Rows are points. The points of each table are mixes of a few directions, plus a little noise. Count the directions of each table, and those that both share. Where both have some left over, give the other angles between the two spaces (their principal angles), to ten degrees, smallest first.
In the rows, 128 means zero.

First (7 x 2)
[[126 112]
 [141 228]
 [122  84]
 [134 174]
 [118  53]
 [122  86]
 [132 159]]
Second (6 x 2)
[[ 73 135]
 [113 130]
 [ 78 135]
 [108 131]
 [238 113]
 [158 124]]
Directions: first 1, second 1, shared 0; angles 90

First (7 x 6)
[[161  94  96 140  75 134]
 [155 143  97 118 118  78]
 [150  99 108 140  88 142]
 [137 103 122 139 102 151]
 [ 69 225 179  88 249  68]
 [113 109 147 138 125 170]
 [111 124 147 132 138 153]]
Second (9 x 6)
[[ 84 195  48 111  89 207]
 [106 161  88 119 109 167]
 [113 151 100 122 115 155]
 [122 137 117 125 123 139]
 [163  75 191 142 159  66]
 [170  64 204 145 165  53]
 [156  86 178 139 152  79]
 [126 131 124 127 126 132]
 [113 152 100 122 114 156]]
Directions: first 2, second 1, shared 0; angles 80

First (8 x 9)
[[180  52  75 107 129 162 119  83  84]
 [109 146 162 146 120 117 117 143 167]
 [188  59  45  81 122 143 145  90  26]
 [ 81 172 148 138 157 112 146 141 153]
 [173 101 195 165  39 134  53 153 201]
 [133 211 137 116 117 121 150 174  97]
 [115 143 150 150 160 159 116 119 176]
 [ 47 140 113 121 181  75 178 119 120]]
Second (10 x 9)
[[ 76  90 126 177 110  16  65 124  69]
 [104  42 168 170 157 119 149 166  39]
 [156 209 115 117 109 148  93 116 178]
 [123 127  92 116  77  48  96 113 105]
 [ 93  61 136 130 157 119 167 123 119]
 [152 148 161 136 164 212 152 150 143]
 [173 167 143 122 128 193 136 152 127]
 [160 191  70  75  61  89 103  97 167]
 [146 154 124  86 157 209 182 109 210]
 [ 98  91 147 150 160 127 138 129 123]]
Directions: first 4, second 4, shared 2; angles 60, 90

First (11 x 14)
[[133 125 225 116 122 129 138 129  84 183 211 111 202 161]
 [139 104 143 143 131 127 123 119  85 151 170 132 141 129]
 [138 167 107 132  86 113 107 126 204  73  35 108 110 137]
 [151  97 127 161 121 121 109 109  81 141 158 132 129 126]
 [103  82 117 116 196 152 162 137  50 182 220 164 122 101]
 [ 65 210 141  35 150 148 183 179 247 101  60 116 133 137]
 [169 110  99 183  86 106  82  98 119 100  93 122 107 127]
 [159 125  94 169  89 109  89 106 143  90  74 120 102 126]
 [ 82 113  96  88 201 158 176 154 107 155 170 162 105  97]
 [162 142 173 152  72 106  95 110 140 117 111  98 161 159]
 [106 132  85 111 155 139 145 141 148 115 105 144  95 107]]
Second (9 x 14)
[[143 118  68 158 116 119 104 115 139  93  79 136  83 110]
 [129 128 125 129 128 128 127 127 128 126 125 128 126 127]
 [142 119  75 155 117 120 106 116 138  97  85 135  88 112]
 [115 137 182 100 139 136 150 140 118 159 172 121 169 144]
 [108 141 208  87 144 140 160 146 114 175 193 118 187 152]
 [146 116  59 164 114 118 100 112 141  88  71 137  76 107]
 [158 108   7 190 104 110  80 100 150  58  30 143  38  91]
 [105 144 220  81 146 141 164 148 112 181 202 116 197 156]
 [108 142 210  87 144 140 161 146 113 176 194 118 189 153]]
Directions: first 3, second 1, shared 1

First (8 x 20)
[[124  77 119 150  98 167 152 175 134 213  85  99 143 140 173 111 119 118
  127 201]
 [135 186 120 136  87  90 144  82 113  78 113 142 128 136  84 121 155 189
  158 111]
 [114 107 133 130 172 145 109 145 151 152 129 142 143 114 108 120 113  97
  142 115]
 [106 138 168 109 141 102 122  80 153 165 172 156 186 107 159 129 158 102
  116 130]
 [142 115 104 121 135 132 106 154 115  72 122 103  79 170 122 134 100 134
  124 108]
 [142 116  99 139 123 127 119 144 121  71  96 100  81 185  99 111 118 153
  158 113]
 [124 191 127 107 107 105 116 109 104 107 155 162 149  91 119 164 112 159
  102 112]
 [137  95 153 131 162 153 157 135 133 167 152 122 117  82 160 134 149  72
   97 136]]
Second (11 x 20)
[[ 11 119 129  84 204 129  88 200  97 124  57  47 195 110 147 103 119  94
   94 121]
 [120 127 128 125 133 128 125 133 126 128 123 122 133 127 129 126 127 125
  125 128]
 [198 133 127 155  82 128 152  85 147 131 170 177  88 139 117 143 134 148
  148 132]
 [136 129 128 131 123 128 131 123 130 128 133 134 123 129 126 130 129 130
  131 129]
 [ 16 119 129  85 201 129  90 197  98 124  60  50 193 110 146 104 119  95
   95 121]
 [106 126 128 120 142 128 120 142 122 127 114 112 141 125 132 123 126 121
  121 127]
 [168 131 128 143 101 128 142 103 139 130 153 156 105 134 121 137 131 140
  140 131]
 [130 128 128 129 127 128 129 127 128 128 129 129 127 128 128 129 128 128
  129 128]
 [143 129 128 134 118 128 133 119 132 129 137 139 119 131 125 131 129 132
  132 129]
 [249 137 127 174  49 127 169  53 161 133 202 213  58 147 108 154 138 164
  163 135]
 [131 128 128 129 126 128 129 126 129 128 130 130 126 128 128 129 128 129
  129 128]]
Directions: first 6, second 1, shared 0; angles 60
